Each row is a point. To make a cloud, some directions were put in groups of two or more. Within a group, all points are equally far from the middle, so they leave a hole (a ring in 2 directions, a hollow ball in 3). The other directions are filled evenly. Then the cloud was stretched, turned, moved and blurred a little. Count the holes, and give their numbers of directions, smallest first.

Cloud, 13 rows:
[[ -6  32]
 [ 18 -35]
 [-52  20]
 [-21  34]
 [ 38  13]
 [ 10 -34]
 [ 50  -3]
 [ 38 -32]
 [-16 -27]
 [-54  18]
 [ 44   7]
 [-54   9]
 [-28  33]]
Holes: 1 (2)

Cloud:
[[  1  -4 -46]
 [  4  34 -25]
 [ 44  10  11]
 [-54 -28   7]
 [ 34  11  32]
 [  7 -37 -10]
 [-34  17 -13]
 [-34 -34  50]
 [ 27 -20 -18]
 [ 40 -10   1]
 [-12 -17  60]
 [-38  15  11]
 [  0 -37  46]
 [-32  18 -14]
 [-16 -38 -19]
 [  1  37   3]
 [ 38  22 -24]
 [-44 -38  38]
 [-45 -36  37]]
Holes: 1 (3)

Cloud (27 x 4):
[[-31  -6 -36   8]
 [ 14 -36  16 -12]
 [-11 -41  18  33]
 [ 46 -11 -17  24]
 [-54   1  21 -11]
 [-37   2  32 -49]
 [-48  -2  33  -3]
 [-12 -42   8  31]
 [ -1   3  53 -37]
 [ 49 -18   4  -4]
 [ 27  10  44 -22]
 [-40   1  29  13]
 [-49  -2  36 -23]
 [-33   4  34 -50]
 [-49 -13 -14 -18]
 [  4  15  -7 -56]
 [-53  -8 -10 -21]
 [ 37 -11   1  43]
 [-14 -31  32  38]
 [ 14  20 -24 -39]
 [-16 -15  60 -16]
 [  2 -41  15  -6]
 [  5   8  50 -38]
 [  1  13  42 -46]
 [ 34  -1 -28 -19]
 [-49   5  17   0]
 [  9  27 -17 -37]]
Holes: 2 (2, 2)

Cloud (50 x 6):
[[  5  44  21 -27   6  20]
 [-47  34 -39  -5 -34 -46]
 [ 20 -27   5 -38  15  17]
 [-29  -7   8 -21 -13  -2]
 [ 27 -16  21   7  55 -27]
 [-30 -27  -8  19 -11 -57]
 [ -3  -8   2   5   8 -49]
 [ -2  -6 -12  -3   4 -40]
 [-17  12   0   6 -38  -1]
 [ 35  -8 -13 -17  21  -2]
 [-14   1   6   0  -5 -20]
 [  3 -39  13 -31  -5 -11]
 [-11 -39  -2 -34   6 -22]
 [-30 -21   9   4  21 -25]
 [ 31 -36 -19 -30  42 -16]
 [-12  15  -2  19   5  21]
 [ 27  -4  41 -28   6  14]
 [ -3  23 -10  13  19 -34]
 [  3 -22  15   3 -17 -30]
 [-22 -26  -9   5  21 -34]
 [ 16   4  17   4  34 -11]
 [ 25   3  40 -10  18 -52]
 [  3  26  11 -18  -1 -26]
 [ 16 -29 -31  -3  25 -13]
 [  9  18 -16 -27  -7  34]
 [-16  12   5  25 -26  -3]
 [-21 -27   8  -7 -21  10]
 [  1 -18  12 -19  12  -7]
 [-48  51  -8  17 -60 -20]
 [-45  27 -11  10 -24 -57]
 [ 31  -4  35   1  23 -49]
 [-12   6  21 -26 -20  23]
 [-20  12   3  20 -37  -5]
 [-39  17  12 -25 -22 -28]
 [ 20 -39 -19 -13  17 -46]
 [-15   0   8  12 -13 -34]
 [-25  26  -7   2 -51  -4]
 [  9  -4  26 -16   8   4]
 [ -7   9  31   5 -14 -46]
 [-27  -2 -10  -1 -36  -5]
 [-37  -1 -33 -20  -2  -7]
 [-21  16  26  -3 -33 -18]
 [-27   7 -38  19 -28 -16]
 [  3   8  -9  -3  -1  -6]
 [ 12 -18 -30   5   5 -28]
 [ -3  16 -15   2   1  15]
 [-12  13 -10  -5  11 -15]
 [-38  32  -5 -26 -42  14]
 [-21  -3  25 -42   5 -22]
 [-31  15   2  23 -15 -38]]
Holes: 0

Cloud:
[[-19 -18  -8 -20  31  -5]
 [ 18  30  12 -15 -48 -18]
 [ 30  38 -23 -17 -17 -11]
 [ 16 -41 -13 -11 -38 -16]
 [  6   6  24   4  21  22]
 [ 21  17  30  10  -8 -13]
 [-28 -43 -20  20   9  38]
 [ 26 -29 -10  28  20  20]
 [ 56 -18  -3 -17  -1  14]
 [ -2 -40   3  -4  32  34]
 [ 28  -2  20 -27  -8 -42]
 [-18 -42 -31  20  25  -1]
 [ 21 -23 -22 -24 -24 -21]
 [  0 -27 -26  -7  -6  37]
 [ -1 -17 -12  14   8 -29]
 [ 10 -46  31  -7   6  13]
 [ 18 -33 -33  -9  -7  24]
 [ 26 -18  -5 -33 -36 -34]
 [ 12 -45 -27  14 -13   5]
 [-49 -30 -17   4  -4  -3]
 [-47 -49 -26  16  14  17]
 [  0 -39  12   2  -2 -31]
 [-20 -47 -38  22  16  14]
 [ 60  20  12  -6  11   0]
 [-11 -41  -7 -14 -25  23]
 [-25  20   1  12  -1  -1]
 [  0 -49 -20  20  10  -5]
 [  2  25 -10  18  37   9]
 [ 10 -45 -25  23  -1  12]
 [-21 -50   6  11  29  31]
 [ 14  29  18 -24   6   8]
 [ 12  28 -31   0 -16 -16]
 [ 30  28  31 -31 -21  -3]
 [-23 -20  13 -21  18 -13]
 [  7   5   4  10 -12 -36]
 [ 39   5   7   2 -43   3]
 [-30 -21  14  -8  20 -16]
 [-11  33 -28   7  -4  10]
 [ 19  26 -24 -25  -6 -15]
 [-43 -37  -9   7  34   1]
 [ 25 -28  20 -32 -12 -35]
 [ 10 -53  29  -4   4   5]
 [ 56  20  10 -16 -47  -3]
 [  9  31 -10 -24  16  -2]
 [ -2 -44 -12 -15  29  23]
 [ 23 -23  17  19 -18   8]
 [-10 -47   0 -10 -35   8]
 [  5 -21   6   6   3 -36]
 [-42 -13   2   7  17 -11]
 [ 34 -23  30 -28 -21  12]
 [ 25  18  39  -6  -2 -11]
 [ 26   4  13  -1 -45   7]
 [ 16 -37  16 -31 -27  14]
 [ 23 -37   0 -15  14 -21]
 [ 56  28  22 -28 -45 -11]]
Holes: 3 (2, 2, 2)

Cloud (85 x 8):
[[-40  -9  15   9 -12  14 -32 -18]
 [-10 -14  -5 -21  19  12 -13  25]
 [ 24 -12   2  11   1   7  -2 -24]
 [ 35 -20 -16  -5  -9  -4  21  26]
 [-44   8  18   8  -9  16 -38 -10]
 [ -1  -1  54  16   5  29   1  -4]
 [ 13 -23 -21 -16  24 -21  21  18]
 [ 19 -26  -9  -3 -35 -27  -2  17]
 [-39  19  34   8  17   3 -27   1]
 [-38 -12  27  -3   1  13 -30  13]
 [-25  23  38  17 -14   0 -22   6]
 [ 24 -38   5  -7  12  10 -11 -17]
 [-26  17   4   8  -1  25 -27   5]
 [-19  -3  -8 -27  -9 -37  17 -13]
 [-20   1 -22 -19 -20   8  -5 -20]
 [ 12  -2 -26 -25 -12 -50  -5   3]
 [-60  -8 -16 -10  15 -11 -14 -12]
 [ -5  -9  46  10 -12  24   3   6]
 [ -8   1   2 -15  33  33 -20  -3]
 [ -3 -22  10   9 -23 -42   3  12]
 [-39   2  13   8   7   3   5 -27]
 [ 14  -9  38  -9  -8 -24  -1  20]
 [-29  15  -6   8  -1 -40   5  21]
 [  4   1 -14 -27  14 -33  18  23]
 [-36   4   5  -7 -27  20 -14  -1]
 [-37  15  18   2  16 -17  -7  25]
 [-11  -2  19  22   1  16  -6  29]
 [ -1  21   7  21  -2  -4 -21   6]
 [ 16 -30  11  -5  -6  -7  -1  31]
 [ 52 -16  20  10  11  -9  25   6]
 [-16  22   5   3   6 -26 -23  29]
 [-34  -6  13 -16  36   2  -3 -14]
 [ 23 -22 -16  -5  32  -7  -6   9]
 [ 20 -26   7   7  34   7   9   7]
 [-36   3  40   8 -13   9   7  -2]
 [-38 -15 -22 -10   3 -25  -6  29]
 [ -6 -21  47   5  14  35   2 -17]
 [ -2   8  19 -25  13  -7  11 -11]
 [ 13 -13  20  12  40  18  15  -8]
 [  8 -21  -4 -28 -10 -15  14  37]
 [ -8   1  16  22  -5  12 -18  31]
 [ 28 -20  37  10   0   1   4  26]
 [-28 -19   1  14  -2 -18 -11  25]
 [ 12 -14 -28 -26 -18 -55   4   1]
 [  7 -44  14 -17   5   9   3 -10]
 [-40 -18  -5   6 -27  -7   1  -8]
 [ 52 -15  30   2  25   2  10  -4]
 [  8  -3   2  14 -28  -5 -19  20]
 [ 30  -4  13 -31  -1  -1  18  11]
 [ 15  -7  10  -6 -34 -12  11  35]
 [-15 -11  -9  -5 -25  -2   9  36]
 [-47  16   7 -14 -13  -4 -35  15]
 [ -8 -10   6 -10 -43 -23 -12   1]
 [ 14 -13 -28   3 -10  -7  -1 -16]
 [  3 -34  -4 -29 -24 -29  12  13]
 [ 24 -28  -3  -3  39  18  11 -17]
 [  1 -30  -2 -34  16 -13  -6  -7]
 [-31 -20 -22  -5  -6 -23   3 -26]
 [-18   8  14   9 -23 -49  -3  10]
 [-47  -8  -3 -19 -16 -22  -1  31]
 [-53   5 -10  -8  13  -9 -11  24]
 [-35   7  24 -20  -6  -8   2  20]
 [  7   5  30  16  21  -1  -2 -23]
 [-17  -7 -14 -36 -33 -26   6  -5]
 [  6 -10  33  18 -13 -10   3  36]
 [-16   4   5  30 -10   0 -11  19]
 [  3  -3  18 -29  14  21  12   9]
 [-35  12 -23 -22  12 -30  -2  12]
 [  8 -28  20 -14   0  35  11 -15]
 [-23 -27   4 -33  -6  -1  18  -6]
 [-32  -4  -1  13  19  18 -14 -28]
 [  0 -14  46  -4  21   5  -8 -14]
 [  5 -15   8  -1  33 -11 -19   3]
 [ 56 -18  17  -7  21   1  13 -15]
 [-15 -25  -6   9 -20   0 -20  11]
 [-15  18   6   7   9  -9  11  28]
 [ -6 -23 -16 -23  11 -40  -6  13]
 [-37   6   3 -23 -33 -34 -17  16]
 [-24 -16   6 -25  12 -11 -23 -17]
 [ 10 -10  19 -11  13   3 -26 -19]
 [ 25 -21 -39 -26 -12 -25  26  -9]
 [ 10   2 -11  15  -2 -15  15  29]
 [  4 -32 -13 -14  33  -1  -5 -22]
 [ 23 -21  -1 -20  20 -37   9   4]
 [ 22   2   5   9  -3  17   4 -15]]
Holes: 1 (8)

Cloud, 96 rows:
[[ 35  -1   8 -22  -7 -14  -5 -29 -30]
 [ 26  42 -10 -14   3  -9  -7  10  -7]
 [ -4  16 -28  21   3   2 -18  32  11]
 [ 18 -30 -16  -7  -8  34   3  -2  -6]
 [ 12 -44  19 -12  15 -18  55  14  13]
 [  1 -19  26  13  25 -18  11   3  23]
 [-24 -13 -22   2  35 -11  -5   0  15]
 [ -3   9 -12  16  -3  24  13  18  -3]
 [ 18  -1  16  19  -6  23  -9  32  16]
 [ -5 -35  11  -6  28  21  -6   6  12]
 [ 19 -39 -21  21  19  -2 -12  10  -7]
 [-15  33  13  -7 -27  27   7 -50   7]
 [ 14  19   4   8   7 -18 -21   4   6]
 [ 31  25 -11   2 -22   5   3  -6 -21]
 [ 20  12  -4 -36 -24  -6  16  -4  -6]
 [ 15 -28 -17 -30 -25   0 -15 -12  -2]
 [ 35  -1   6  16 -23  27 -41  -5  -2]
 [ -9 -39  43 -13   1  -9   7 -44  20]
 [ 47  -1 -21 -11 -24  10  13   0 -19]
 [ 10  -3  16 -29  23 -31 -31 -54   0]
 [ 24  -9  22  15  -8   8  37  -9 -13]
 [  2  -2  14 -19  -4   6  38  -9  -3]
 [ 22 -33  10  -5   9  10  31  29 -13]
 [ -2 -42   7   2   3   3 -37 -11  -4]
 [ -2 -47  21 -24  10 -18   5  16  13]
 [ 34 -38  -5  24 -36 -18  12  14   3]
 [ 17  -1 -37   2  14 -26  14  17 -17]
 [ 23 -16 -20 -16 -29  22   3 -15   8]
 [-11  36   5   7  -4  -6  14 -25  -3]
 [-17  -4  15 -12  13   4  20 -19  22]
 [ 18  -5  -4 -15  -2 -26   0 -10 -29]
 [ 17  -3 -48   5  10  -9  25  38 -34]
 [ 26   2 -12 -40  -1 -32 -19   0 -29]
 [ 14 -46 -25  -3   5 -25  28  60   1]
 [ 40  20   2  -4   2 -17  31  18  26]
 [  6  10   5 -16  -8  -9 -28   7  20]
 [ 19   9  -5  17 -13  37  -5  -9   6]
 [ -4 -14 -44  13  -1  34  -2  15   2]
 [ 41  28  23   8   2 -27 -11  26   4]
 [-24  22  -6  -4 -16   4   8 -11  11]
 [ -8 -13  16 -28 -27 -10   1 -36  13]
 [ 18  -4 -54   8  -9   5  14   8 -44]
 [ -4 -54  25 -21  12 -23  42  -5  29]
 [ 19  17  -8  13  13 -26  -4 -11   3]
 [  1 -13 -34  25   5 -17   9   0  -6]
 [ 14 -32 -17 -11 -18 -15 -18 -46  -1]
 [-12  33   6 -11  13  -8   1 -33  -1]
 [ 12 -25  -9   6 -10  -1   3   9   0]
 [ 11 -24 -39 -12 -10   6 -28   4 -19]
 [  2 -27 -31 -10  33   6 -11  26  21]
 [  9  -7 -20  29  -1  -3 -13 -13 -12]
 [ -5  11  10  -4   2 -30  35   3  -2]
 [ 17  12  -4  12   0 -37 -25  -1 -20]
 [ 11 -37 -11 -17 -11 -26   6  16  11]
 [ 55  19  -2  14  11 -16  -1  21 -15]
 [ 14 -33  36 -15   5  -7 -24 -33  25]
 [ 32 -13 -32 -15   7  18  12   4 -16]
 [ 14  31 -40  18  -8  16 -20  24  -6]
 [ 12  35 -19  32 -12  29  16 -27 -11]
 [  6 -39 -32   4 -10  24 -17  18  -7]
 [ 20 -34  22   3  -3   6 -41  12   6]
 [ 37  37 -27   4 -21 -37  23  12 -17]
 [ 14 -32  -9   5  31  -3  19 -16  -2]
 [ 25 -41 -23   8  -4   6 -36  -8  -1]
 [ 18  24   2  32 -11  -2  21   5 -19]
 [ 25   4 -33  22  -5   8 -12  12  11]
 [ 11  12 -17 -15 -13  23 -17 -13  -1]
 [ 13  12   0  10 -30  27 -23  20  13]
 [ -8  -4 -42   7 -13  17   2  -2  10]
 [ 14 -19 -10 -13   1  14 -42 -22 -23]
 [ 13  -6  -8  11  11  -9  48  32   3]
 [ 21 -22 -39  -6  15  60   4   7 -13]
 [  7  -3  11 -17 -12  18 -38 -48   0]
 [ -7  -2 -29  -1 -12  -7 -11 -16 -18]
 [-10   2  18 -22  -4  51  11 -21  -4]
 [ -5 -17  -9 -18   1 -53  23 -40  -1]
 [ 13  10  -7  -1  28 -19   2  12  -4]
 [ 16 -22   1 -24   9 -18  42   6 -11]
 [-34   1 -32  -2  -4  25 -37   0  -3]
 [ -7 -33 -19 -14  16   1 -40  19 -18]
 [ 23 -37  13  34  29  -9  17  27  29]
 [ 19  28  35 -13  10  15  24  28  13]
 [ 18 -24  17   4  -4  -4  -6  46  23]
 [ 14 -46   4   1  -1  22 -31   2  -5]
 [ -6 -21  27   5  19 -17  22  29  36]
 [ 28   4 -45   5  13 -24 -34  41  14]
 [-10  22   7  -2   4 -42  46  20 -17]
 [-15 -16  17 -16  -2 -45  20 -34  12]
 [  3  -7 -20  13  -9 -17  29  -4 -24]
 [ 47   6 -50 -19   4 -24   1  26 -17]
 [ 18 -19 -34  15  -6  -2 -38   1 -17]
 [ -3 -19  -5  -2   0 -10   7  -4 -39]
 [ 16 -11  -3  -4 -16  21   3  -7  -3]
 [ -5 -17 -44  -3 -29   0   6   0 -17]
 [ 24  -2   2   6  -8  10 -28  25  -1]
 [ 38 -13   4  19 -36 -11  -4  25  18]]
Holes: 0

Cloud:
[[  2  24 -11  -6  22  21  17 -12  23]
 [ 23  18   8   9  -3  -1  15  13 -30]
 [  3   9  35  10 -28 -23 -14  12 -14]
 [ -3 -37  -3  11  12   6  12 -11 -13]
 [  3   6  23  14   1 -25  17 -10   7]
 [  0 -28 -28 -32 -15  -4  12 -11  31]
 [ 32   5  20  30   2   8  14  -6  23]
 [ 17   7   4 -33 -19 -34   2   4 -25]
 [ 10  11  -5 -25  19  -8  19 -18  50]
 [ 17 -20 -19   5   6   8  10   5 -23]
 [  4   4  -9  16   5  13  -6  21  17]
 [ -3  -4 -15 -29 -10  23  10 -16  14]
 [-27   7 -13 -19  -4 -28  -9 -18  26]
 [ -6   5  -8 -31 -18 -38   1  -5 -33]
 [ -7   5 -17 -55  -9 -11  13   0  20]
 [ 10 -32 -24 -21  10   3  28   8   0]
 [-32  22   6 -32 -14 -39 -13   7  -3]
 [-19  21  11 -23  -5 -40 -24  22 -24]
 [-14 -11 -14  -2 -20  -7 -44 -35  11]
 [ 12  16  15   7  -5 -10 -19 -40 -32]
 [ 19  -6   3 -22 -17  10   5  -7 -17]
 [-22  11   2 -31 -10 -18   6   3  35]
 [-14  -9 -27 -19 -16 -17  -8  22  24]
 [ 15  19   9  -5  -4 -30  -6  38  22]
 [ -7  12 -19 -29  13   3  -5 -52  -9]
 [-17  27   2  -2  10 -10  12 -52   2]
 [ -3   5  36   1   4  -8  10  12  15]
 [  3  32   0  -3   3  -4   2   3 -37]
 [ 10  25  14 -42   6 -33 -21   5 -15]
 [ -4  26  20 -30  -8 -42   0  -9 -22]
 [ -8 -29  -9  -4 -32 -23 -32  12   6]
 [ 12  11   2 -31 -15 -34 -12   0 -30]
 [  4   7  -2  -7  11 -20  -6  30  38]
 [ -6  13  27  29  10   7  14   3  -7]
 [  0  24  14  -8 -19 -34  -1  -3  26]
 [-15   7 -16 -34  -8   1  18 -54 -22]
 [  2  -6 -31 -31  -6 -20  -8  17   9]
 [ 14   9  33  -2  -4 -15 -20   0 -36]
 [-29  13  -5 -31 -10 -38  -8   7 -19]
 [  7 -15  -3  10 -22  11   6  20   5]
 [-10  44   6 -28   4 -22  -1 -29 -21]
 [  3 -10 -37 -37   6 -16  -3 -18  35]
 [  8  20   1 -18 -17   0  22 -36  27]
 [ 12 -24   2  18 -33 -18 -28   2   5]
 [-14 -29 -12  16  -8  -8 -17  18   2]
 [  2  11  23 -26   6  -5  41  14 -29]
 [-20  29  20 -15 -17   2 -26 -40 -21]
 [-15   8   6  22   5  16  -1  -7 -35]
 [ 29  18  31   0  11  -2   0  -3  37]
 [-21 -22 -38  13 -21  -4  -6 -15  13]
 [ -9 -19 -14 -30  -4 -29 -20   5 -24]
 [ -3   3  -8  12 -14  30  -8  -6   8]
 [-11   3 -20  14   2 -21  -2 -26  31]
 [ 12  22  22  23  -7  -4   8  26  11]
 [ -8  -7  31 -24 -13 -17   1  26 -34]
 [  4  23 -19 -24  -3  -2  34 -43   0]
 [  1  20  34  -3 -13 -36 -31   7  -6]
 [-20  36  -5  -4 -17  -1   1 -13  19]
 [ -4  16  28   9 -19 -22 -40  16 -22]
 [-24 -37 -17  -9 -15   6   0 -21 -19]
 [ -5  15 -13 -27 -13  11  24 -18  13]
 [-21  17 -12  11  -3   8   3 -60 -16]
 [ -3 -12 -27 -18  -2   8  10  22   0]
 [-26  -6   3  -8 -12   9 -36  -5 -24]
 [  0   8   5  -9   2 -21  37  10 -34]
 [-36 -11 -21 -20 -11   4 -10 -24  21]
 [-11 -23  -8  22   8  23  15 -34 -17]
 [ 12  13  11 -41  28 -22  -4  -1   3]
 [-11  11  19 -22 -11 -36 -39   4  12]
 [ 17  -5   2 -10 -16   6  27 -23 -34]
 [ 17 -16   5  15 -14 -24  14  10  25]
 [-25   5   2   9  -3  23  16 -25   8]
 [ -5 -16  -1  13  12 -10 -17   4 -16]
 [-15  11  -8  18  -8 -17   8  -2  12]
 [  5  18  32 -16 -31  -6 -23  -2  14]
 [  0  -6  18  -2 -19 -30 -38  30   7]
 [-13 -16 -13  -4   8  -3  13 -11  41]
 [ 12   8  28   5   2 -15  -5  28 -45]
 [  1  -2  15  11 -13 -13  14  30  13]
 [  3  15   3 -24 -30 -33 -29  -5  26]
 [ -8  -8   6  12  13  19   1 -24  30]
 [ 12   2  -5  14 -25  11 -18   3  -1]
 [-10  -6   1 -25 -13  14  10   2  27]
 [-34  14   0 -10  -8  20 -23 -31   7]
 [-10 -24   4 -17 -23 -12   4   2 -39]
 [ 19   4   1 -11 -11 -14 -40   1  25]]
Holes: 2 (2, 6)
